Rows are points. Any point is a mix of the corners, with weights that add up to 1. It lies inside the corners' shape when no weight is negative. Is each point inside? If not, which corners have a negative weight?

Corners:
(1): [-60 -53  50]
(2): [-22  25 -36]
(3): [27 39 11]
(4): [ 50   6 -11]
Points:
[-25  -3  -1] => inside
[-39  21 -16] => outside (4)
[  4 -23  26] => outside (2)
[ 35   8 -10] => inside
[-2 23 19] => outside (4)
[32 19  1] => inside

Corners:
(1): [ 7 32 31 -6 16 14 -9 12 32  5  7]
(2): [ 25 -16 -20  35  -3   2 -29 -51  14  -3 -43]
(3): [-21   6   3   4  11 -22  26  17   8  28   7]
(4): [ 19 -17 -18  22  -4  -1   0  -5 -27  -3 -19]
(5): [  5  18 -17 -12 -14 -15  17 -13  -8  -4   1]
(6): [  3  20  33 -14  36  18  22 -20  13  -3  22]
(7): [ 15 -16 -19 -10  -7  23 -44 -13  17   3 -36]
(8): [-18  28  -5   0 -10  29  -6 -16  20   0 -14]
(9): [  3  -4 -23  -3  -5 -15 -19  13  14 -36   3]
(10): [ -4 -23   6   0 -29  -5   5 -19 -14   8   1]
(11): [ 13  -3  -6 -15   9 -12  26 -23 -19 -29 -31]
(12): [ 30  -6 -27 -16   0   4  60  16 -20 -10 -29]
Points:
[ 13 -10 -12   8  -4   2  -3  -9 -10  -3 -18] => inside
[ -6  24   0 -23   1  -7  30  15   7 -14  14] => outside (2, 4, 7)
[ 5 13 13 -4  6  6 -2  2 16  3 -1] => inside
[  7   0 -12  -1  -7  -1  -2  -2   5  -2 -17] => outside (6)
[  8   1  -9   3   3   5  -4 -10   8  -2 -17] => outside (10)
